Each row of a before or after table is a point. The points were changed in one or more steps. Then noise was added and the rows were shuffled. The steps act on columns, c1 being the first. Write out the steps. A step turns or swaps two columns, mirrors them in a line or flattens them onto one, adds a multiple of one to another, or multiplies or shifts one. Angles are multiples of 10 degrees, from the lower column toward the higher: turns from -170 to 170, lines from 10 to 170 but not 90. Use the fewest steps. Two steps may share a column if one is a turn and the other turns, adds or multiplies; they go together, in the order done. Otherwise the lowest column goes first.

Before (13 x 3):
array([[-29,  -7,  16],
       [ -9, -10, -10],
       [  0, -15,  -3],
       [-47,   1,  27],
       [  2,  -2,  -5],
       [ -9, -15,  12],
       [-21,   5,  -9],
       [-48,   5, -22],
       [-21, -15, -20],
       [ -6, -33, -60],
       [ 10, -39,  -3],
       [ -7,  11,  14],
       [-40,  -9,  -1]])
After:
array([[  1,   6,  -1],
       [ -5,  13,  15],
       [  2,   5,  -3],
       [ 20, -33, -52],
       [  2, -16,  -4],
       [ -5, -10,  11],
       [ -7,  -6,  22],
       [  4, -10,  -6],
       [  2,  -1,  -5],
       [-14,   1,  40],
       [ -3, -15,  13],
       [  2, -39,  -7],
       [  4, -16, -13]])
Steps: flatten c1 and c3 onto the line at 110 degrees

Before (12 x 6):
array([[-29,  14,  58, -43, -28,  12],
       [ 39,   6, -26,  -2, -28,  32],
       [ 12, -22,  -1,  15, -22, -26],
       [-27,  15,  36, -37,  17,  10],
       [ 19,  16,  -1,  10,  -1,   2],
       [ 18,  -2,   3,  46,  -9,  -5],
       [  4,  -3,  21, -21,  38,  30],
       [ 20,  30,  -6,  29,  36, -37],
       [ 36,  -6,   5, -31,  60,  51],
       [ 15,  -8,   8,  22, -46,  15],
       [-30,  13,   4,  -8,   4,   8],
       [ 21,   4,  -6,  -3,  44,   4]])
After:
array([[ 18,  16,  -2,   4,   2,   9],
       [  4,  -3,  23, -36, -39,   3],
       [ 40,   6, -27, -26,  29,  20],
       [ 12, -20,  -2,  29,  22,  -5],
       [-30,  14,  57, -36,  28, -25],
       [ 36,  -5,   4, -58, -58,   9],
       [ 20,  28,  -6,  46, -35,  -2],
       [ 22,   5,  -6,  -4, -43,   1],
       [ 17,  -7,   7,   3,  46,  27],
       [ 19,  -1,   3,  32,   8,  34],
       [-30,  13,   3, -12,  -4,   0],
       [-28,  15,  36, -31, -17, -22]])
Steps: turn c4 and c6 by 50 degrees; multiply c5 by -1

Before:
array([[ 14,   5, -12,  17,  -6,  22,   6,  10,  13],
       [ -2,   1, -25,   0,  -4,  10,   7,   5,   8],
       [  1,  21,   8, -23,  16,   8, -24,  16,  -5],
       [ 23,  -7, -16,  14, -12,  -4,   0,   4,  -1],
       [  3,   5,  13, -19,  -9,  19,  -5,  22, -14],
       [ -1,   7, -12,  14, -15,  12, -13,   1,   1],
       [  7,  12,   3,  -1, -16,   6,   5,   0,  11],
       [  5, -28,   7,  27, -17,  -2,  13,  17,  11],
       [  3,   3,  20, -21,   9,  21, -12,  -2, -12],
       [ 14, -29,   3,   7, -24,   8,  -2,  14,  20]])
After, 10 rows:
array([[-12,   7, -10,  15, -15,  12,  -5, -16,   0],
       [  8,  12,   2,  -3, -14,   6,  -4, -15,  10],
       [ -9,   4,  18, -22,   9,  22,  -9,   4, -12],
       [ 12,   4, -16,  16,  -5,  21,  -9,  -5,  13],
       [ -4,   5,   1, -19, -10,  19,  -5,  17, -13],
       [ 14, -27,  -3,  26, -18,  -2,   2,  61,  12],
       [ 11,  -7, -16,  14, -14,  -5, -19,   7,  -1],
       [  5, -27,  -5,   7, -23,   8, -14,  58,  21],
       [-21,  22,  -1, -21,  16,   9, -13, -13,  -6],
       [  6,   0, -24,   0,  -4,  12,   4,  -9,   8]])
Steps: turn c1 and c7 by -60 degrees; turn c3 and c8 by 30 degrees; add -1.5 times c2 to c8
